Each row is a point. To make a cloud, some directions were put in groups of two or more. Within a group, all points are equally far from the middle, so they leave a hole (a ring in 2 directions, a hollow ball in 3). The other directions are filled evenly. Then the cloud was stretched, turned, moved and blurred a little. How many holes are there, and how many directions does each take, smallest first?

Cloud, 13 rows:
[[ 0.43 -0.12]
 [ 0.43 -0.22]
 [-0.44 -0.52]
 [ 0.38 -0.36]
 [ 0.43 -0.14]
 [ 0.43 -0.14]
 [-0.62 -0.30]
 [-0.51  0.22]
 [-0.59 -0.38]
 [ 0.16 -0.57]
 [ 0.11 -0.59]
 [-0.20  0.34]
 [-0.55  0.18]]
Holes: 1 (2)

Cloud, 20 rows:
[[ 0.26 -0.56  0.35]
 [-0.36 -0.49  0.01]
 [ 0.06  0.60  0.32]
 [-0.41 -0.25  0.14]
 [ 0.76  0.07  0.07]
 [ 0.71  0.26  0.14]
 [-0.28 -0.64 -0.31]
 [-0.11 -0.54 -0.56]
 [ 0.19  0.27 -0.40]
 [ 0.27  0.32  0.55]
 [-0.09  0.54 -0.12]
 [-0.18  0.51  0.01]
 [-0.40 -0.22 -0.31]
 [ 0.13  0.46 -0.24]
 [ 0.37 -0.37 -0.60]
 [ 0.14 -0.86 -0.44]
 [-0.30 -0.52  0.11]
 [ 0.54 -0.67  0.13]
 [-0.37  0.30  0.02]
 [ 0.29  0.02  0.59]]
Holes: 1 (3)

Cloud, 32 rows:
[[ 0.25  0.65  0.64  0.04]
 [-0.15 -0.24  0.59  0.17]
 [ 0.64 -0.08 -0.01  0.03]
 [-0.04  0.03  0.14 -0.68]
 [ 0.07  0.27 -0.07  0.68]
 [-0.19  0.84  0.30 -0.18]
 [-0.02 -0.16  0.19  0.59]
 [-0.08 -0.56 -0.06  0.15]
 [-0.13 -0.29  0.58  0.03]
 [-0.11  0.28 -0.72  0.11]
 [ 0.18  0.85  0.08  0.03]
 [-0.61  0.40 -0.08  0.44]
 [ 0.53 -0.14 -0.11 -0.50]
 [ 0.54  0.27  0.08  0.29]
 [-0.45  0.16  0.11 -0.44]
 [ 0.14  0.67 -0.32  0.28]
 [ 0.46  0.34  0.02  0.39]
 [-0.44  0.45  0.57  0.48]
 [ 0.53 -0.11  0.06 -0.50]
 [ 0.05  0.59 -0.39  0.39]
 [ 0.37  0.19  0.68 -0.17]
 [ 0.09  0.60 -0.33  0.42]
 [-0.25  0.08  0.14 -0.60]
 [ 0.35  0.07  0.65 -0.27]
 [ 0.37  0.29 -0.04  0.50]
 [-0.37  0.41 -0.22  0.61]
 [-0.11  0.88  0.36 -0.10]
 [-0.21  0.84  0.50 -0.02]
 [ 0.60  0.15  0.10  0.18]
 [-0.57  0.39 -0.15  0.47]
 [ 0.15  0.41 -0.48 -0.40]
 [-0.02  0.35  0.87  0.11]]
Holes: 2 (2, 2)

Cloud:
[[ 0.12 -0.01 -0.48  0.17 -0.20  0.14]
 [-0.75 -0.62 -0.11 -0.34 -0.33  0.43]
 [ 0.25  0.05  0.10  0.48  0.61  0.42]
 [ 0.18  0.14  0.32 -0.43 -0.09 -0.29]
 [ 0.36  0.26 -0.26  0.17  0.63  0.18]
 [ 0.41 -0.04  0.24 -0.09  0.28 -0.77]
 [-0.57 -0.20 -0.19 -0.02 -0.03 -0.55]
 [-0.64  0.09  0.04  0.16  0.18 -0.47]
 [ 0.29 -0.37 -0.32  0.41  0.59 -0.68]
 [ 0.07 -0.23 -0.62  0.29  0.51 -0.33]
 [ 0.46  0.06 -0.06  0.30  0.69  0.42]
 [-0.18 -0.21  0.19  0.13  0.41  0.69]
 [ 0.15 -0.56 -0.33  0.41  0.86 -1.08]
 [-0.22 -0.36  0.08  0.42  0.48 -0.05]
 [-0.09  0.06  0.13 -0.41  0.34 -0.48]
 [ 0.10  0.44  0.56  0.20  0.22  0.81]
 [-0.14 -0.48 -0.25 -0.45  0.03  0.00]
 [-0.04  0.32 -0.10 -0.22  0.73 -0.11]
 [-0.72 -0.72  0.07 -0.05 -0.18 -0.37]
 [ 0.12 -0.50 -0.15  0.82  0.73 -0.97]
 [ 0.51 -0.37  0.21  0.25  0.25 -0.29]
 [ 0.38 -0.27  0.43 -0.19  0.56  0.35]
 [ 0.43  0.12 -0.03 -0.17  0.40  0.48]
 [ 0.57  0.15  0.10  0.01  0.02 -0.04]
 [-0.10 -0.54 -0.24 -0.17  0.49 -0.92]
 [ 0.06 -0.54 -0.11 -0.33  0.29 -0.49]
 [-0.66 -0.23  0.05 -0.14  0.16  0.69]
 [ 0.56  0.27 -0.05  0.42  0.65  0.32]
 [-0.59 -0.42  0.11 -0.66 -0.07 -0.24]
 [ 0.52  0.01  0.32  0.19  0.68 -0.48]
 [-0.09  0.62  0.44  0.34  0.14  0.71]
 [-0.27  0.72  0.32  0.35  0.26  0.57]
 [ 0.31 -0.51 -0.15 -0.07  0.06 -0.39]
 [ 0.47  0.24  0.27  0.26  0.89  0.04]
 [-0.05  0.50  0.34  0.37 -0.15  0.92]
 [ 0.64  0.22  0.20  0.62  0.51 -0.26]
 [ 0.03  0.04  0.47  0.36  0.16  0.08]
 [ 0.17 -0.61 -0.32  0.25  0.74 -0.16]
 [-0.14 -0.25  0.18 -0.82  0.31 -0.02]
 [-0.63  0.16 -0.03 -0.42  0.40  0.23]
 [-0.30 -0.17  0.37  0.16  0.28  0.06]
 [-0.46 -0.53  0.15  0.39  0.19 -0.66]
 [ 0.46 -0.24  0.01  0.02  0.36 -0.04]
 [ 0.32 -0.09 -0.03  0.03  0.08 -0.62]
 [ 0.03 -0.16  0.39  0.06  0.89  0.13]
 [-0.38 -0.15  0.28  0.36  0.53 -0.43]
 [-0.67 -0.37  0.31 -0.60 -0.02 -0.47]
 [-0.09  0.11 -0.06  0.79 -0.10  0.43]
 [-0.16  0.52  0.30  0.32  0.16  0.86]
 [-0.31  0.10 -0.04  0.52  0.25  0.59]
 [-0.68 -0.67 -0.37 -0.38  0.20 -0.55]
 [-0.06  0.13  0.09 -0.36  0.13 -0.18]
 [-0.73 -0.37 -0.13  0.01  0.20  0.55]
 [ 0.54 -0.37  0.06  0.43  0.21 -0.50]
 [ 0.19  0.46 -0.24  0.08  0.19  0.23]]
Holes: 1 (2)

Cloud (87 x 8):
[[-0.31  0.38 -0.43  0.08  0.40  0.58 -0.52 -0.65]
 [ 0.47 -0.11 -0.36  0.93  0.08  0.14 -0.03  0.18]
 [-0.92 -0.46 -0.08  0.31  0.37 -0.09  0.00 -0.53]
 [ 0.09 -0.50  0.59 -0.03 -0.24 -0.16  0.34  0.00]
 [-0.30 -0.08 -0.44  0.45  0.25 -0.13  1.11 -0.31]
 [ 0.10  0.45  0.48  0.42 -0.41  0.60 -0.17 -0.51]
 [ 0.02  0.34 -0.25  0.05  0.24  0.49  0.48 -0.41]
 [-0.12  0.33 -0.10 -0.31  0.24 -0.01 -0.46 -0.53]
 [-0.60  0.13 -0.20  0.41 -0.49 -0.34  0.68  0.62]
 [-0.34 -0.25  0.42  0.87 -0.20 -0.51  0.47  0.45]
 [-0.62 -0.20 -0.52  0.36  0.07  0.52 -0.36  0.01]
 [ 0.30 -0.38  0.10  0.40 -0.03  0.13  0.01  0.45]
 [-0.52  0.05 -0.62 -0.25  0.10 -0.12  0.12  0.44]
 [ 0.34  0.50 -0.25  0.05 -0.48  0.50  0.61 -0.09]
 [-0.28 -0.01 -0.16  0.00  0.62  0.13  0.25 -0.50]
 [ 0.11 -0.23  0.41 -0.45  0.18 -0.25 -0.11  0.30]
 [-0.30 -0.28  0.44  0.36 -0.07  0.80  0.08  0.44]
 [-0.10  0.29 -0.17  0.86  0.18  0.67  0.10  0.19]
 [ 0.35  0.44  0.03  0.36 -0.83  0.52 -0.07  0.13]
 [-0.13 -0.66  0.36  0.36 -0.15 -0.12 -0.22  0.23]
 [-0.53 -0.44 -0.14  0.74  0.31 -0.50 -0.30 -0.14]
 [-0.51 -0.19  0.21  0.29  0.24  0.52  0.29 -0.61]
 [-0.67 -0.51 -0.28  0.46  0.04  0.37  0.18 -0.16]
 [-0.14 -0.16 -0.02  0.20  0.91  0.73 -0.07 -0.40]
 [ 0.06  0.28 -0.04 -0.21 -0.25 -0.26  0.45  0.14]
 [-0.20  0.07 -0.26  0.23  0.71 -0.81 -0.29 -0.35]
 [ 0.00  0.18  0.12  0.52  0.06 -0.33  0.41 -0.55]
 [-0.21 -0.30 -0.64  0.28  0.29  0.02  0.85 -0.29]
 [-0.67  0.12 -0.28  0.17 -0.46  0.51  0.23  0.12]
 [-0.30 -0.11 -0.10  0.66  0.16  0.30 -0.34  0.17]
 [-0.30 -0.63  0.50  0.27 -0.17 -0.32  0.14  0.51]
 [-0.50  0.19  0.11  0.55  0.38 -0.64  1.20 -0.23]
 [-0.52 -0.43 -0.03  0.40  0.02 -0.46 -0.68 -0.75]
 [ 0.00  0.14 -0.57  0.55  0.34 -0.16  0.20 -0.77]
 [-0.27  0.02  0.44  0.22  0.10  0.57  0.02  0.76]
 [ 0.27  0.32 -0.20  0.23  0.96  0.51 -0.15 -0.34]
 [ 0.05 -0.49 -0.40  0.11  0.05 -0.58  0.15  0.23]
 [ 0.10 -0.83  0.02  0.22  0.06 -0.11 -0.11  0.19]
 [-0.18  0.06 -0.77  0.37  0.24  0.29  0.76  0.07]
 [ 0.30  0.50 -0.65 -0.15 -0.13  0.51 -0.63 -0.49]
 [ 0.16 -0.19  0.09  0.97  0.11  0.22 -0.07 -0.11]
 [-0.46  0.57 -0.39  0.30  0.09  0.57  0.18 -0.23]
 [-0.04 -0.55  0.14  1.01  0.21 -0.10  0.11  0.10]
 [-0.17  0.28 -0.34 -0.05  0.73  0.65 -0.50 -0.52]
 [ 0.49 -0.16 -0.40 -0.35  0.34  0.78 -0.14  0.11]
 [-0.20 -0.32 -0.11  0.06  0.38  0.16 -0.65 -0.99]
 [-0.26  0.04 -0.55  0.67  0.33  0.45  0.35  0.23]
 [-0.49 -0.38 -0.15  0.64  0.58 -0.14  0.82 -0.05]
 [-0.03  0.00  0.43 -0.16 -0.51  0.39 -0.67 -0.45]
 [-0.13 -0.12 -0.24  0.66  0.59  0.43  0.30  0.43]
 [-0.06  0.24 -0.32  0.22  0.50 -0.36  0.23 -0.53]
 [-0.30  0.64 -0.85 -0.18  0.33  0.27  0.11 -0.19]
 [-0.60 -0.80 -0.13  0.62  0.13  0.27 -0.17 -0.11]
 [ 0.03 -0.18 -0.33 -0.13  0.01 -0.17  0.44 -0.17]
 [-0.37 -0.44  0.20  0.64  0.36  0.60 -0.30 -0.19]
 [-0.26 -0.02  0.26  0.79  0.15 -0.49  0.44 -0.55]
 [-0.27 -0.04 -0.89 -0.15 -0.20  0.10 -0.03  0.24]
 [-0.27 -0.04  0.35  0.28  0.60  0.02 -0.47 -0.32]
 [-0.60  0.33 -0.46  0.02  0.45  0.16  0.00  0.33]
 [-0.65  0.16  0.08  0.44  0.35 -0.13 -0.10  0.12]
 [ 0.04  0.01 -0.43 -0.74  0.72  0.65 -0.51 -0.26]
 [ 0.02 -0.28 -0.18 -0.43  0.22 -0.29 -0.43 -0.20]
 [ 0.28 -0.10 -0.43 -0.12  0.38 -0.42 -0.41  0.14]
 [-0.16  0.18  0.34  0.19  0.61  0.82 -0.33 -0.34]
 [ 0.22  0.56 -0.29 -0.10  0.25  0.54  0.19 -0.36]
 [-0.13  0.18 -0.36  0.47 -0.25 -0.46 -0.41 -0.27]
 [ 0.07 -0.43  0.05 -0.24 -0.07  0.43 -0.77  0.25]
 [-0.08  0.01  0.18  0.57 -0.41  0.91 -0.38  0.31]
 [-0.30 -0.22 -0.22  0.92  0.76 -0.53  0.27 -0.17]
 [-0.07 -0.62 -0.30 -0.04  0.68 -0.11  0.69  0.16]
 [-0.13  0.67 -0.27  0.21 -0.15  0.11 -0.62 -0.45]
 [-0.42  0.11 -0.45  0.28  0.31 -0.38  0.36  0.84]
 [ 0.20 -0.12  0.01  0.40  0.13  0.03 -0.08 -0.64]
 [ 0.49 -0.31  0.11 -0.07  0.23  0.65  0.19 -0.40]
 [ 0.14  0.09 -0.25  0.01  0.23 -0.60 -0.41  0.22]
 [-0.42 -0.16  0.41  0.57  0.67 -0.11  0.41  0.42]
 [ 0.15  0.73 -0.24 -0.40  0.53  0.37 -0.12 -0.17]
 [-0.06  0.19 -0.42 -0.06 -0.42  0.90 -0.26  0.50]
 [-0.53  0.39  0.12  0.23 -0.02 -0.12  0.71 -0.47]
 [-0.47 -0.05  0.37  0.45  0.38  0.35  0.34  0.22]
 [-0.68  0.03  0.07  0.39  0.27 -0.14 -0.15  0.33]
 [ 0.20 -0.43  0.54  0.12 -0.44  0.22  0.23  0.09]
 [-0.19  0.24 -0.37  0.40 -0.62  0.39  0.45  0.56]
 [-0.18 -0.08 -0.31 -0.66  0.21 -0.56 -0.34  0.09]
 [-0.24  0.01  0.21 -0.11 -0.36 -0.57 -0.40 -0.08]
 [-0.43  0.23 -0.64 -0.09  0.62  0.39 -0.06  0.10]
 [-0.47  0.19  0.04 -0.05  0.53 -0.05  0.36 -0.29]]
Holes: 1 (3)
